Rows are points. Two turns around zero, p and q, are shown by what they do to some points. Write where each new point lands after one turn and then the other. Backwards means that the second turn is done in reverse. Each puzzle has new turns, and all numbers are rounded.

Turn p:
[20  8] => [22  1]
[  4 -30] => [ -7 -30]
[-42 -40] => [-53 -23]
[19 62] => [39 51]
Turn q:
[-62  -5] => [-50 -37]
[39 24] => [21 41]
[ 23 -19] => [30 -4]
Where do these land?
q, then p: [ 36 -30] => [ 41 -22]
q, then p: [23  7] => [21 11]
p, then q: [-59  23] => [-62  11]

Turn p:
[-51  40] => [-50  41]
[-18 -53] => [-19 -53]
[ 30 -16] => [ 30 -17]
[  5 -12] => [  5 -12]
[33 40] => [34 39]
Turn q:
[-40  22] => [-38  26]
[-34  29] => [-31  32]
[ 37 -45] => [ 32 -49]
[38 -7] => [ 37 -11]
Where do these land?
p, then q: [-15  16] => [-13  18]
q, then p: [-52 -52] => [-58 -45]
q, then p: [31 31] => [35 27]
p, then q: [36  4] => [36  0]

Turn p:
[ -7  13 -19] => [-17   7 -15]
[-2 -6 57] => [26  8 51]
[-58  13 -28] => [-66   3   2]
[-2 22 23] => [ 5 27 16]
[ 69 -43 -34] => [ 51 -46 -54]
Turn q:
[ 30 -32  42] => [ 34 -34  38]
[-24  81 -11] => [-40  75   3]
[  8 -15 -32] => [ 13  -6 -33]
[-13 -34   2] => [ -5 -36  -6]
Where do these land?
q, then p: [ 52 -17 -34] => [ 35  -4 -54]
p, then q backwards: [  6 -20  57] => [38 -3 47]
q, then p backwards: [-14  21 -42] => [  7  35 -33]
p, then q: [-22  61   6] => [-39  51  13]
q, then p: [-22 -44  13] => [ -2 -48  17]

Turn p:
[ 43 -43   1 -10] => [ 27 -28  48   2]
[  9   3  -1 -83] => [ 47  15   6 -67]
[16  2 21  5] => [12 13 12 17]
[  1  57 -16  37] => [  0   3 -58  38]
[ 15 -11  23  42] => [-10   2  20  46]
[-84  -7 -28   9] => [-77  -4 -29 -35]
Turn q:
[43 29 -4 17] => [ 42 -19  -4  29]
[-24 -46 -16 -56] => [-51 -21 -14 -53]
[50 -2 28 31] => [ 30 -25  41  32]
[-27   6   4 -34] => [ -5  15 -13 -39]
[ 41  10 -16  51] => [ 20 -17   3  63]
[-83   3   5  -9] => [-36  67 -13 -31]
Where do these land?
q, then p backwards: [-55 -31 -27  21] => [-59   8  22  34]
p, then q: [ 41 -13 -43  -3] => [-28 -47  26   7]
p, then q backwards: [ 45  42  12 -50] => [ 10  76  21 -13]
p, then q: [-13  38 -43  27] => [-43  -9 -40  27]
p, then q: [ -4 -47  41   4] => [ 21  37  42 -20]
p, then q: [-14  12  59   1] => [48 38 -8  6]

Turn p:
[-25  -9 -32 -44] => [-31  -2 -34 -39]
[ 53  -3 -40 -39] => [-18  69 -28  -7]
[ -3  14   4 -44] => [-27  14  11 -34]
[-29 -25  37  21] => [ 37 -40  14 -10]
[-39  -8  44  49] => [ 35 -61  27  15]
[ 42  32 -13  56] => [ 2 20 11 75]
Turn q:
[33 59  2  4] => [14 63  0 22]
[ 49 -23 -21  40] => [ -7  -6 -59  38]
[ -7   2 -17   8] => [-19   0   2   7]
[ 27 -38  -8 -62] => [  4  -4 -41 -66]
[-13  50  55 -25] => [ 51  34  49 -13]
[-27  -2 -21  -5] => [-28  -8  16  -9]
[-63 -48  10  39] => [-14 -79  33  19]
Where do these land?
p, then q: [-39  49   8  14] => [ 13 -60  20   2]
q, then p backwards: [ 23 -57 -25  -4] => [-46 -21 -43  -7]
q, then p: [20 30 65 59] => [43 32 23 75]
q, then p: [  9 -39  36  -8] => [ 22  41 -27 -10]
p, then q: [-21   9 -51 -20] => [-51 -13  24 -12]
q, then p: [  8   7 -33 -40] => [-45  -8   1 -26]
